Rows are points. Each copy is the shape, with its points in the same order, turned, moved and blurred by noise. Is it also mirrored, or only turned?
(in the rows, 128 means zero)

Shape:
[[107 110 137]
 [132 132  71]
 [174 183 142]
 [ 98  99 170]
 [144 135  89]
 [173 165 129]
 [ 91 111 132]
 [137  97 165]
 [104 100 158]]
Copy 1 (9 x 3):
[[103  94 117]
 [153 136  73]
 [164 157 162]
 [ 89  77 150]
 [161 124  94]
 [171 146 144]
 [ 93 100 109]
 [128  73 146]
 [103  88 134]]
Copy 1 is: only turned
Copy 2 (9 x 3):
[[121 111 105]
 [175 115 153]
 [133 201 145]
 [ 96 109  80]
 [169 133 142]
 [145 184 138]
 [114  96 112]
 [122 137  70]
 [107 112  83]]
Copy 2 is: mirrored
Copy 3:
[[110 109  99]
 [172 150  92]
 [165 132 186]
 [ 83  90 108]
 [166 139 103]
 [164 127 165]
 [101 121  88]
 [115  75 127]
 [ 88  94 106]]
Copy 3 is: only turned

Shape (8 x 4):
[[124 127 181 171]
 [135 122 107 111]
 [162  71 173  69]
 [109 130 148  95]
 [146 141  82 147]
 [162  83  94 134]
 [ 87 145 102 140]
 [ 88 120 116 155]]
Copy 1 (8 x 4):
[[146 130 200 124]
 [117 136 107 116]
 [177  60 105 118]
 [136 126 125 166]
 [ 99 186 130  97]
 [108 117 112  68]
 [ 94 177 137 147]
 [ 84 147 156 135]]
Copy 1 is: mirrored
Copy 2:
[[158 139 194 177]
 [130 120 127 124]
 [ 68 133 114 197]
 [118 167 140 142]
 [167  98 132 108]
 [121  71 131 135]
 [149 143 168  88]
 [141 128 189 107]]
Copy 2 is: mirrored
Copy 3:
[[166 171 136 164]
 [107 125 133 111]
 [122  85 208 156]
 [157 108 140 112]
 [ 88 163 110 105]
 [ 66 133 137 148]
 [135 136  80 106]
 [132 136  80 136]]
Copy 3 is: mirrored
Copy 4:
[[181 171 117 144]
 [127 101 143 113]
 [158 135 226 114]
 [115 150 157 119]
 [134  88  91 110]
 [154  65 147 128]
 [101 125  97 143]
 [116 123 108 166]]
Copy 4 is: only turned

Shape:
[[122 133 123 159  86 131]
 [116  81 192 100 134 103]
 [178 102 158 149 172  82]
 [121 165 110 161 171  79]
 [128 137 106 145 156 143]
 [158 143 110 162 138 134]
 [145 168 147  96 153 123]
 [112 126 126 174 130  60]
 [110 142 140  78 134 121]
 [207  86  89 166 134 107]
 [169  73 151 159 101 133]
 [161 103 161  81 147 144]]
Copy 1 (12 x 6):
[[121 136 167 165 108 123]
 [187  76  98 117 114 109]
 [152 155  78  97 154 108]
 [ 65 135 118 100 139  90]
 [ 93 117 133 138 157 139]
 [106 155 141 133 151 140]
 [113 105 133  79 122 154]
 [108 140 113 132 111  60]
 [117  76 121 111 104 152]
 [133 200  83 160 154 145]
 [184 154 122 165 136 130]
 [165  94 101 109 132 176]]
Copy 1 is: only turned
Copy 2:
[[105 108 136 116  83 109]
 [ 95 147 174 153 171 128]
 [178 141 187 140 146  76]
 [167 119 135  61 141  83]
 [167  90 132 102 115 127]
 [165 104 141 116  92 100]
 [166 161 108 121 132 133]
 [116 111 164  74 130  62]
 [125 140  99 132 160 136]
 [178  81 173 167 100  46]
 [120 112 192 172  91  99]
 [149 146 139 181 144 139]]
Copy 2 is: mirrored

Shape (12 x 9):
[[137 158  71 122 126 138 202 152 128]
 [105 137 131 123 118 159 169 152  76]
 [141 146 106 106 169 102 135  92 104]
 [154 171 110 128 101 116 182 150  89]
 [ 92  95  64 107 121 126  84 143 137]
 [161 149 120 156 145 136 113  85 119]
 [127  57  64 114 127 111  79 148 109]
 [148 125 147 134 145 100 143 103 143]
 [143 104  97 130 169 126  66 164 119]
 [132 152 107 139 165  83 120 119 142]
 [104 138 105 167 122 132 216 134  71]
 [101 105  75 128 111 114  73 161 102]]
Copy 1:
[[ 57 104 148 159 161 127 150 145 146]
 [117  99 154 183 111 145 104 147 139]
 [149 114 162 137 187 144 151 145  87]
 [ 82  62 131 171 145 124 134 137 105]
 [128 151 120  72 130 161 112 183 134]
 [149 125 120 137 176 147 130  88  95]
 [153 125 112  64 157 131  85 190 141]
 [144 118 158 120 150 100 143 100  94]
 [165 162  88 117 161 117 107 173 113]
 [123 147 142 118 169 116 143 135  67]
 [ 70  89 185 184 149 133  80 127 125]
 [131 131 102  90 128 154  85 188 111]]
Copy 1 is: only turned
Copy 2 (12 x 9):
[[144 198 138  59 125 124 127 140  85]
 [117 158 195  83 128 157 121 146 121]
 [ 96 116 151  77 118  73  94 114 113]
 [144 167 190  78 126 111  98 159  73]
 [120 146  94 142  82 126 123 106 153]
 [143  72 148  74 128  92 110 120 112]
 [ 97 125  81 142  73 135  94 151 159]
 [103 103 147  95 163  87 130 140  95]
 [127 105 101 121 126 132  56 110 151]
 [115 113 121 108 131  76  97  98  82]
 [101 153 182  47 112 177 125 148  60]
 [126 126 124 153  75 146  87 125 136]]
Copy 2 is: only turned
Copy 3 (12 x 9):
[[153 166 146  73 158  85 144 111  74]
 [122 115 198  87 125 121 127 129 103]
 [152 119 121 135 130 124 195 118 109]
 [130 176 186 119 150 107 155 123  88]
 [102 128  79  65 103 126 142 170 132]
 [140 142 119 157  92  97 155  94 134]
 [126 126  86  92  96 104 143 212 142]
 [141 121 118 155 154 106 141 107 138]
 [156 138  88 114  82 153 123 168 137]
 [136 138  82 150 137 131 154 118  96]
 [131 118 193 105 138  71 127 125  52]
 [ 96 140 105  97  85 139 130 190 123]]
Copy 3 is: mirrored
Copy 4 (12 x 9):
[[132 180 106 123 183  99 124 183 122]
 [ 98 160 140  93 168  95 172 136  97]
 [119 134 143 127 185  74  81 105 127]
 [130 197 130 121 141  86 134 146 107]
 [ 76  70  92  83 145 107  84 158 110]
 [109 122 152 165 164 122 100 102 121]
 [ 72  56 120 102 122  71  94 168 124]
 [146 121 157 123 156 114 108 107 149]
 [ 95  56  92 138 138  75 124 121 124]
 [128 128 105 123 159  99  83  99 158]
 [ 75 201 149  98 172 100 158 152 152]
 [ 63  87  93  92 121  92 108 138 101]]
Copy 4 is: mirrored

Shape (17 x 11):
[[184 154 158 159 174 135 140 200  95 108 138]
 [114 173 133 101  97  68 165 115 128 130 134]
 [148 113 160 137 122 161 143 103 159  67  84]
 [181 161 128 144 126 155  90 182 110 129 161]
 [183 116 140 136 134 183 187 117 145 117  97]
 [111 173 119  86 158 108 157 125 133 176 123]
 [140  99  96 165 141 133 132  89 167 105  79]
 [171 105 121 161 138 139 168 131 168 116 128]
 [ 82 137 105  95 130 120 161 126  98 121 112]
 [ 87 179 105 143 117 116 168 107 111 149 147]
 [ 49 187 129 111 123 120 154 136 156 180 116]
 [178 111 157 112 139 138  98 146 101 123 152]
 [ 83 174 133 116 139  89 119 112 119 195 104]
 [162 125 167 139 155 121 126 162 115 102 152]
 [154 101 116 128 155 143 140 139 178  90 148]
 [154 121  98 117 124 133 135 132 172 108  54]
 [ 59 136 128 129  80  82 166 148 107 185 135]]
Copy 1 (17 x 11):
[[124 138 154 145 145 207 116 114  85 110  74]
 [ 96  70 116 106 157 113 165  99 174 119 110]
 [ 98 138 184 158 110 142 201 108 116 151 172]
 [162 132 127 124 176 196 112 126 105 105 138]
 [119 155 159 188 139 128 146  92 109 184 136]
 [110  85  81 135 124  95 123 115 126 116 104]
 [114 173 165 156 111  85 158  86 137 109 170]
 [133 170 177 144 149 108 145  89 113 140 123]
 [ 83 107 119 127 100 120 127 131 175 136 121]
 [156  89 110 136 117 112 130 115 196 124 102]
 [141  78  57  99  83  90 149  98 146 130 113]
 [108 148 134 143 173 177 146 160 100 111 134]
 [122  96  44 132 110 102 153 114 155  81 112]
 [115 136 160 119 154 172 151 139 103 109 101]
 [119 158 188 110 143 102 144 128  93 138 131]
 [ 77 148 143 129 108 116 141  67 118 128 183]
 [121 114  55  81 127 119 161 118 201 141  85]]
Copy 1 is: mirrored
Copy 2:
[[148  97 100 132  92 148  96 139 194 169 188]
 [ 88  68 115 112 147 123 147 144  91 152 112]
 [153 148 146 124  77 152  90 145  92  94 122]
 [146  92 110 155 113 159 138 132 215 127 135]
 [189 137 159 123  87 152 123 192 113 137 138]
 [129  77 142 137 124  99 157 124 112 200 103]
 [133 161 167 139  66 121 160 139  94 101 144]
 [148 136 147 144  92 111 136 182 128 118 162]
 [139 111 135  89 148 109 151  93 103 161 119]
 [ 92 105 146  85 140 104 169 144 137 172  96]
 [113  78 118  99 109  61 159 120 119 183  54]
 [148 126 103 178 135 169 118 121 159 137 144]
 [ 91  93 108 135 104 111 179 103 110 201  76]
 [127 120  99 156 119 137  95 134 158 145 161]
 [155 126 155 162 114  94 112 146 134 102 155]
 [168 100 151 136  62 126 158 125  87  99 140]
 [105 104  63  88 156  80 190 135 111 169  91]]
Copy 2 is: only turned
Copy 3, 17 rows:
[[162 171 146 120 170 190 150 200  86 154 138]
 [ 94 159 122 171 113 166 138 133 204 149 120]
 [ 68 117 113 115 146 101 136 165 104 133 104]
 [149 144 171 135 156 167 130 133  86 174 173]
 [ 65 107 136  72 128 132 136 180 116 139 142]
 [118  93 139 154 102 173 160 155 194 176 131]
 [105 107 125  93 115  90 123 130 121 155  68]
 [104 148 121  74 116 118 158 140 109 151 121]
 [118  94  76 145 128 154 124 145 195 151 131]
 [122 131 130 137 137 142 137 127 226 177 142]
 [ 89  91 121 156 161 168 182 125 224 190 113]
 [136 126 142 155 128 154 132 139  89 114 157]
 [125  87 162 171 131 176 165 120 212 155  95]
 [146 152 128 145 155 150 156 167 100 128 132]
 [117 138 105 115 116 112 172 141  88 168 132]
 [ 64  95 109 120 116 145 115 127 113 169  72]
 [109 129 109 135 145 192 160  80 228 121 137]]
Copy 3 is: mirrored
Copy 4:
[[184  83 156 184 132 100  92 112  91 163 129]
 [139 142 119 142 119  63 134 207 127  83 123]
 [112 142 110 102  88 106 139  97 104 128  84]
 [181 114 155 143 128 123  59 144  71 130 153]
 [141 158 148 123  92  90  99 117 128 167  58]
 [179 132 158 130 138  98 142 196 175 112 121]
 [132 157 116  98 167 121 130  97 123 101  60]
 [137 166 117 131 145  87  90 106 118 131  83]
 [104 112 141 127 130 114 140 189 157  99 106]
 [117 138 140 124 158  85 128 216 136 123 128]
 [128 177 178 128 136  93 172 206 163  93 171]
 [187 106 110 152  98 149  80 139 113 133 130]
 [173 161 142 129 160 135 167 214 150  98 129]
 [162 105 106 169 119 111  99 119 112 150 140]
 [143 129 109 114 132  88  85  89 148 120 117]
 [147 156 157 107 119 109 121 103 124  73  66]
 [105 183 131 180 154 114 139 236 149  88 138]]
Copy 4 is: mirrored
